Each row of a before or after table is a point. The points were changed in one or more steps. Then noise was added and the rows were shuffled. The steps act on how far a point lies along the listed directions, d1 being the first. Write out the steps. A step turns or swaps two directions, mirrors them in a line or flattens them onto one, adds a multiple of one to another, or multiplies one. Angles are multiples of 10 degrees, from the lower direction toward the higher: turns from -170 to 170, lines from 10 to 170 but not 90. Use the fewest steps. Two steps may share a direction if one is a turn and the other turns, adds or multiplies; they go together, in the order done. Otherwise the lowest direction goes first.

Directions:
(1): [58 -7]
(2): [ -7 -58]
Before:
[[  0   4]
 [-35  15]
 [ 14  -2]
 [-14  -5]
 [-25  -1]
 [ 27  10]
 [ 38  34]
 [ -1   3]
 [ 37  14]
 [-25   8]]
After, 10 rows:
[[  2   0]
 [ 46   4]
 [-23  -2]
 [-19  11]
 [ 96  27]
 [  7   6]
 [ 14  -2]
 [-35  -1]
 [ 66  10]
 [-17   6]]
Steps: add -1.5 times d2 to d1

Directions:
(1): [-68 -38  12   6 -10 -83  -4 -17]
(2): [-37  76 -47  16  -8  -8 -61   7]
(3): [  8  48 -13   7  69 -44  64  11]
Before, 10 rows:
[[-14  22 -10  10  -9 -18 -11 -15]
 [  7 -20  11  -3 -28   0 -15 -18]
 [ -6  33 -37  14  -7   7 -27  -3]
 [-16  45 -25  20  14  -9 -24   5]
 [ -8 -28  20  -9  18 -40  35 -14]
 [ 46  30 -23   0  17  67  -7  14]
 [-21 -30  15  -8   5 -18  20  -6]
 [-49  17 -20  21 -11 -32 -14  -9]
 [-13 -38  32  -7  15 -32  12 -12]
 [ -8 -20  26  -8  -9   7  -5   8]]
After, 10 rows:
[[  2  37 -13   9  -2   2  -8 -10]
 [-37 -46   3   1 -42   1 -57 -11]
 [ 12  40 -27  17 -10  49 -51   9]
 [-24  26 -30  16 -14 -14 -29 -10]
 [-32   1   6   9  28 -95  33 -21]
 [ 71   3   6 -20  10  72  19   0]
 [  0  56 -31  16  16  14   6   5]
 [ 37   1  20  -9  37  16  28  -2]
 [-32 -11  24  -1  25 -50  29   8]
 [ 15   2   7 -10  20  19  34   5]]
Steps: multiply d3 by 3; turn d1 and d3 by 120 degrees

Directions:
(1): [ 28   2  -7  92 -53 -36   9  -8  72  -9 -22 -12]
(2): [-77  -6   3   2 -58  12  68  17 -15  48   7 -49]
(3): [-38 -42 -56  38  17 -17 -34  78 -20 -49  27 -18]
(4): [-23  67 -17  20 -12  23  16 -50 -43 -88 -11 -24]
(5): [ 19 -23 -19 -87 -53 -41  -1  14  18 -45 -50 -32]
(6): [-17 -14 -67 -17 -10  95 -21 -21  64   4  -2   7]
Before:
[[-58   2   7  19  10  32  20  31 -14  36  25 -20]
 [-36  -9 -53  -2 -13  27   1   7 -31 -95  -2 -26]
 [-14  26 -29 -38   6  25  -4 -21 -45 -36   4   7]
 [ 33 -41  18  51   4 -84 -25  62  17  -2   5  11]
 [-35  -6  -6  -5  10  30   2 -22  35  41  -1  14]
 [ 20 -13   9  28 -20 -39  11  10 -11  14  16   1]
 [ 45  56   4  25  -4   5   2 -58  15 -40 -15  21]
 [-10  -7  28 -14 -40 -21  25  22 -14  12 -32 -21]]
After:
[[-13  26   7 -50 -54  15  50 -28   2  12 -24 -24]
 [ 35  -1 -15 -52   3  22 -12 -29  10  21  -8  42]
 [-51 -32 -22  86 -31  -2  13  48  31  27  26 -12]
 [ 34 -11   7  -6  23 -44 -36  35   7 -33 -16   4]
 [  8 -11 -16  45 -34 -21   9   9   6   0  15  -8]
 [-24   6  -1 -20  36 -30 -15   2 -35 -39  -2   2]
 [ 28  23  32  59   1  -8  -9  -7   3  -5 -17  15]
 [ 42 -42  51 -45  19   6   6  -5  23  74   1  43]]
Steps: turn d1 and d2 by 130 degrees; turn d1 and d6 by 110 degrees; turn d3 and d4 by -110 degrees; turn d3 and d5 by 150 degrees
